Each row of a before or after table is a point. The points were changed in one or more steps. Then noise was added and the rows were shuffled. The steps act on columns, c1 being the first. What was done? A step turns or swaps two columns, mirrors them in a line or flattens them onto one, adds a multiple of one to another, or multiplies or shifts one. Angles are multiples of 10 degrees, from the lower column toward the higher: turns from -170 to 170, lines from 10 to 170 but not 90. Use the fewest steps. Two steps may share a column if one is a turn and the other turns, adds or multiplies; they go together, in the order done. Otherwise the lowest column goes first.

Before:
[[-0.1  7.5  0.5]
 [-0.6 -0.3 -1.0]
 [-0.5  3.4  8.6]
 [ 2.4 -1.1  4.1]
 [ 1.5  1.9  3.6]
 [ 0.0  2.3  6.5]
 [ 1.9  1.3 -2.0]
 [ 3.9  6.0 -4.9]
 [ 2.0 -7.6 -0.2]
 [11.0 -7.1 -0.8]]
After, 10 rows:
[[  0.5  18.5  -0.4]
 [  4.4   5.4  -4.2]
 [  1.6  -2.9  -3.9]
 [ -2.5   3.6   0.6]
 [  1.5   4.6  -3.6]
 [  6.8   8.6  -4.7]
 [ -6.3  14.7  -0.4]
 [ -7.5 -17.1  -7.5]
 [ -1.3 -19.1  -0.8]
 [ -0.6  -1.1   0.8]]
Steps: turn c1 and c3 by -130 degrees; multiply c2 by 2.5

Before:
[[-3.7  4.1 -4.6 -0.8 -3.4 -0.3]
 [ 4.3 -3.2  4.6 -4.3  5.8  2.1]
 [ 3.8  4.8  5.0 -3.8 -5.5  1.3]
 [ 4.6  1.5  1.9  5.7 -2.2  0.1]
 [-8.0 -4.3 -6.0 -1.8  1.7 -2.0]
 [-4.9  1.8  7.1 -3.0 -0.5  3.1]
 [ 1.8 -1.2 -3.3  5.5  3.3  2.7]
 [-6.9 -2.0  4.9  6.0 -0.8 -0.7]
 [-6.1  1.3  7.0  6.7  3.7 -2.0]
 [ 4.8 -1.7 -4.2  0.7 -2.9  7.9]]
After (10 x 6):
[[ 4.1  6.7  2.0  0.8  2.6 -3.9]
 [-0.7 -3.4 -1.4 -5.0 -0.1  3.5]
 [ 1.3  2.1 -1.5 -7.2 -2.8 -3.2]
 [ 3.1  2.5  0.8 -3.0  0.6  4.9]
 [-8.1  0.0  1.9 -2.3 -2.2  5.7]
 [-6.6 -3.0 -2.4  2.8 -3.6 -0.5]
 [-5.6  1.0  2.7 -1.2  1.5 -4.2]
 [-3.4  4.6 -1.8  0.5  2.6 -0.6]
 [ 4.5 -6.4  1.8  0.4 -0.9 -4.7]
 [-6.9 -3.0  2.9 -1.7  2.5  6.6]]
Steps: turn c4 and c6 by 120 degrees; add 0.5 times c4 to c1; turn c2 and c5 by 70 degrees; multiply c3 by 0.4

Before, 10 rows:
[[-0.1 -9.0 12.3 -6.2  6.5 -0.3  1.3 -5.3  2.8]
 [-3.3  1.2 -3.4  1.5 -6.1 -0.3  0.0  2.1 -5.8]
 [ 3.2 -5.3  8.8 -9.3  3.4 -2.1  5.1  1.1  5.5]
 [-0.4  2.7 -4.1  6.5 -2.8 -7.4  2.4 -1.3 -2.0]
 [-2.0  0.2  1.1 -3.0 -0.9 -3.2 -5.7  0.3  4.9]
 [-0.9 -0.4  1.5  3.4  2.8 -6.0 -2.1  6.2 -1.2]
 [-8.6  4.5 -2.2  5.5 -0.1 -1.0  1.2  2.3  1.7]
 [-4.7 -6.0 -1.8 -4.5  8.2 -0.5  1.3 -1.8  2.6]
 [ 2.5  1.6  2.4 -1.7  5.2  1.3  0.7 -1.6 -0.3]
 [-8.1  7.5 -0.4 -3.0 -0.4 -8.8 -3.5  2.9 -2.0]]
After:
[[-10.4   7.7  -0.6  -3.2  -0.2  -9.7  -3.6   3.4   0.8]
 [ -1.1  -0.4   1.5   3.5   2.7  -6.5  -1.9   6.5  -1.1]
 [ -6.1  -6.0  -1.7  -4.6   8.2  -0.1   1.1  -2.7  -1.7]
 [ -0.1  -9.5  12.3  -6.1   6.5   0.1   1.3  -5.8  -0.7]
 [-11.3   4.4  -2.1   5.5  -0.2  -0.6   1.2   1.4  -2.6]
 [  4.0  -5.1   8.6  -9.3   3.4  -0.6   4.9  -0.8  -5.5]
 [ -4.4   1.1  -3.5   1.4  -6.4  -0.5   0.2   3.8   4.7]
 [ -2.6   0.2   1.3  -2.9  -0.9  -5.2  -5.5  -1.2  -4.7]
 [  3.4   1.6   2.6  -1.7   5.1   1.4   0.7  -1.4   0.7]
 [ -0.8   2.7  -4.3   6.6  -2.9  -6.5   2.4  -0.7   2.2]]
Steps: multiply c1 by 1.3; add 0.3 times c7 to c6; mirror c8 and c9 in the line at 170 degrees

Before:
[[  1.6  -6.0   3.5  -1.0  -2.4   9.1   1.9   3.1  -1.3   4.5  -1.0  -4.7]
 [ -3.0  -5.3  -3.9   4.3  -4.3   0.0   3.9   2.1  -1.6   7.6   3.6  -3.0]
 [  9.5  -1.6  -5.6  -7.3   0.8  -5.0  -5.7   7.8   1.7   1.0   4.0   3.6]
 [ -1.7  -1.8   2.6   0.2  -3.6   2.6   7.3   1.2   0.3  -1.3   0.7  -0.2]
 [  5.8   0.9  -4.9 -10.0  -0.2  -3.0  -1.1   1.2  -0.4   6.7   0.2   3.9]
 [ -0.2  -0.6  -3.6   2.9  -6.5   7.6   7.6   6.9  -3.9   2.1  -2.8   1.9]
 [  5.5  -1.1  -0.6  -6.6   4.8  -3.6   3.9   8.1  -4.9   5.6   5.7   2.3]
 [ -9.8   1.6  -2.1   1.6  -1.8   5.7   4.3   7.1  -5.1   2.3   0.9  -3.6]
 [  7.4  -5.2  -3.9  -5.8   6.5  -6.2  -2.6   2.4  -3.2   2.2  -1.6   5.4]
 [ -3.0  -2.7   1.6   0.8  -8.8   2.5   2.9   3.8  -8.7   2.0   0.9  -1.7]
 [ -0.4  -3.1   0.8   3.6  -5.2  -3.5  -5.5   2.7   4.1  10.6  -0.6  11.2]]
After, 11 rows:
[[ -2.6  -2.7   1.7  -1.8  -9.0   2.4   2.7  -7.5 -21.9   2.4  -0.3  -2.8]
 [  1.5  -5.9   3.4   2.0  -2.9   8.8   2.1 -13.9  -3.5   4.7   0.6  -1.4]
 [  7.2  -5.0  -3.8   5.6   7.0  -6.1  -2.7  10.2  -8.0   2.3  -3.0  -4.0]
 [  5.6   0.7  -5.2   6.0  -0.3  -3.5  -1.1   8.3  -0.8   6.6  -7.9  -2.9]
 [ -1.9  -1.6   2.5  -1.2  -3.2   2.7   7.3  -1.1   0.6  -1.5  -0.5  -1.0]
 [ -0.2  -0.2  -3.8   1.9  -6.7   7.7   7.8  -1.4  -9.8   2.1   5.2  -7.0]
 [ -0.5  -2.9   1.1  -2.1  -5.1  -3.3  -5.3  24.2  10.5  10.8   3.0  -6.4]
 [  5.3  -1.2  -0.6  -2.5   5.0  -3.8   4.0  -1.4 -12.1   6.0 -11.1  -8.5]
 [ -3.2  -5.6  -3.8  -7.1  -3.8  -0.5   4.0  -9.0  -4.1   7.4  -0.5  -1.1]
 [-10.0   1.9  -2.6  -1.9  -1.9   5.5   4.0 -14.7 -13.0   2.4   0.2  -5.5]
 [  9.0  -1.7  -5.5   0.0   1.3  -5.0  -6.0   1.8   4.8   0.9  -9.7  -8.5]]
Steps: multiply c11 by 1.6; turn c4 and c11 by 130 degrees; turn c8 and c12 by -110 degrees; multiply c8 by 2.5; multiply c9 by 2.5
